Every row gives one point. Each copy is the shape, with its points in the same order, turned, moved and blurred by noise. Say if it was mirrored as well.

Shape (8 x 2):
7 48
-18 46
31 34
22 -58
-27 -42
-71 14
59 46
-5 14
Copy 1 (8 x 2):
-40 13
-42 -9
-21 39
69 13
46 -38
-15 -65
-25 62
-10 8
Copy 1 is: only turned
Copy 2 (8 x 2):
62 0
62 -26
47 24
-39 24
-32 -30
20 -71
67 53
30 -14
Copy 2 is: mirrored
Copy 3 (8 x 2):
31 -5
13 -17
39 26
-28 90
-42 36
-48 -30
71 48
-3 24
Copy 3 is: mirrored

Shape (9 x 4):
-13 16 -6 27
54 4 -41 9
25 -10 32 27
-7 26 38 92
20 16 14 -53
29 -14 -19 -74
-38 56 32 107
-16 -51 -17 -48
-17 -1 24 64
Copy 1 (9 x 4):
1 -1 -11 20
-8 62 -47 3
38 29 -1 -16
76 -23 -19 24
-13 71 41 13
-59 83 24 -11
79 -59 -19 56
-62 30 29 -37
39 -22 -9 8
Copy 1 is: only turned
Copy 2 (9 x 4):
-28 -27 5 6
47 5 -3 27
-18 10 55 41
-62 -49 23 70
-13 62 3 -11
30 57 14 -40
-81 -71 -1 75
9 15 46 -59
-43 -41 35 35
Copy 2 is: only turned

Shape (11 x 8):
6 12 -6 1 98 22 13 -62
-30 1 5 -56 119 -38 0 -3
-46 39 43 3 -28 -27 63 -18
-10 38 5 -8 31 -15 76 27
-6 -10 63 10 -4 -46 -35 25
-61 9 76 -6 -38 89 34 -1
-10 15 22 -19 -39 -9 66 30
-20 13 -31 0 -14 -8 2 -20
7 35 52 -57 -40 -40 79 16
-7 -29 -20 11 -28 -24 17 -22
-14 8 45 3 -10 -13 -132 17
Copy 1 (11 x 8):
33 -33 -6 76 8 59 42 -1
-3 -44 -7 36 91 33 63 -34
1 91 -24 25 19 -4 -29 -34
-35 47 8 67 29 -12 23 -18
-34 10 12 -59 17 18 -21 -27
-25 101 -85 -11 -43 34 39 10
-41 71 -16 20 -11 -36 2 -42
16 2 -31 24 -8 -33 -10 -2
-24 93 9 12 7 -39 15 -88
-13 -9 -30 20 -26 -24 -40 -32
14 -33 5 -121 1 12 3 26
Copy 1 is: only turned
Copy 2 (11 x 8):
-8 -12 -47 -23 113 48 21 -25
59 -32 -6 -31 118 13 -31 3
-50 18 69 -12 25 3 -31 14
5 44 59 -43 41 24 -13 -12
16 -47 57 77 19 15 -8 -1
-79 -2 62 -6 40 -2 82 88
-21 18 62 -40 -22 21 -6 20
-27 -3 -18 -5 7 -18 -13 -9
-18 26 81 -25 -19 54 -54 44
-37 -43 -4 -8 -19 -1 -20 -13
25 -51 -9 137 31 -14 21 33
Copy 2 is: only turned
Copy 3 (11 x 8):
-91 -22 13 -42 -43 -55 23 -15
-27 -14 -18 -89 -8 -100 -12 10
15 49 49 -44 -15 32 38 57
-8 80 11 -49 -1 -28 48 2
37 23 62 -3 9 -7 -49 3
-61 83 18 -13 12 65 -32 64
19 72 6 -27 23 30 44 18
2 15 -7 -17 -47 21 14 -6
27 42 32 -60 67 38 62 22
19 4 -6 13 -35 18 27 4
27 -13 44 -18 -28 15 -124 -46
Copy 3 is: only turned

Shape (15 x 11):
58 18 16 -21 4 46 0 83 -33 -11 -24
13 -58 3 14 -3 16 -23 45 -21 -12 -27
-61 57 80 -35 -20 0 -64 -51 -39 -37 28
-17 36 -2 45 -17 -45 40 -33 -9 44 52
-30 35 19 -2 -23 -84 62 -49 -17 -8 39
81 -76 -3 -10 45 4 -49 32 -18 6 -9
-12 46 -10 -12 -32 -12 75 -48 -35 17 -12
-93 30 88 -11 9 1 -23 -10 43 -27 9
42 -33 -22 31 71 34 2 -15 -27 -5 -31
-24 49 92 12 -37 37 -17 -34 27 -63 62
-15 41 2 60 -42 -50 5 -32 -16 -26 -18
59 -8 -49 -32 49 26 -58 50 23 -37 -21
57 31 33 10 45 28 -55 58 -10 18 -29
6 -37 -50 13 58 38 -48 57 -47 -18 21
-66 29 35 -23 -57 29 -50 -54 24 12 27
Copy 1 (15 x 11):
70 -11 49 -4 -34 -80 27 6 23 61 -16
56 18 37 53 -41 -21 -1 23 -33 48 9
34 62 21 -7 -17 59 30 -82 41 -44 -55
-53 -22 -20 -42 -59 22 25 -42 -40 -4 -23
-63 -6 -51 -7 -11 25 -9 -88 -21 -2 -9
32 46 37 51 -65 -31 8 62 19 51 48
-38 -24 -55 21 -33 -39 4 -45 -8 -1 -66
14 -5 68 -2 33 63 -26 -45 22 -46 -41
1 -9 0 51 -19 -10 50 81 19 38 -2
1 7 70 16 19 13 68 -90 10 -63 -25
-32 40 -26 -23 11 6 18 -27 -58 -2 -38
66 24 20 -12 -23 -64 3 71 29 -2 47
27 21 86 -30 -53 -46 21 46 44 58 -16
90 -16 2 3 -45 14 54 68 5 33 16
18 31 31 4 -41 36 9 -47 -21 -89 -70
Copy 1 is: only turned
Copy 2 (15 x 11):
10 34 -34 -5 -22 -75 -21 -68 9 46 27
14 3 6 -17 30 -20 1 -48 -22 52 -22
-63 -85 -1 34 60 -23 -30 10 75 -54 37
-19 49 23 -23 33 7 -19 103 32 -6 55
13 14 56 -51 35 -5 -24 88 71 -42 46
-1 49 54 23 24 -21 20 -76 -23 58 -4
4 28 13 -45 -32 -12 -37 69 86 -10 -2
-22 -53 -30 -5 72 57 -55 -12 42 -68 46
-25 21 45 -23 -13 26 -7 -37 22 92 6
-18 -83 2 40 13 -5 -61 24 10 -52 80
-45 -18 38 -80 26 -29 -26 65 14 -8 33
-38 33 7 -15 -28 -14 49 -99 -14 18 31
-64 51 -16 13 24 -45 -33 -72 -1 41 36
-10 9 -25 6 20 -4 71 -49 -5 90 28
-51 -48 -24 43 26 27 -20 46 21 -62 -8
Copy 2 is: only turned
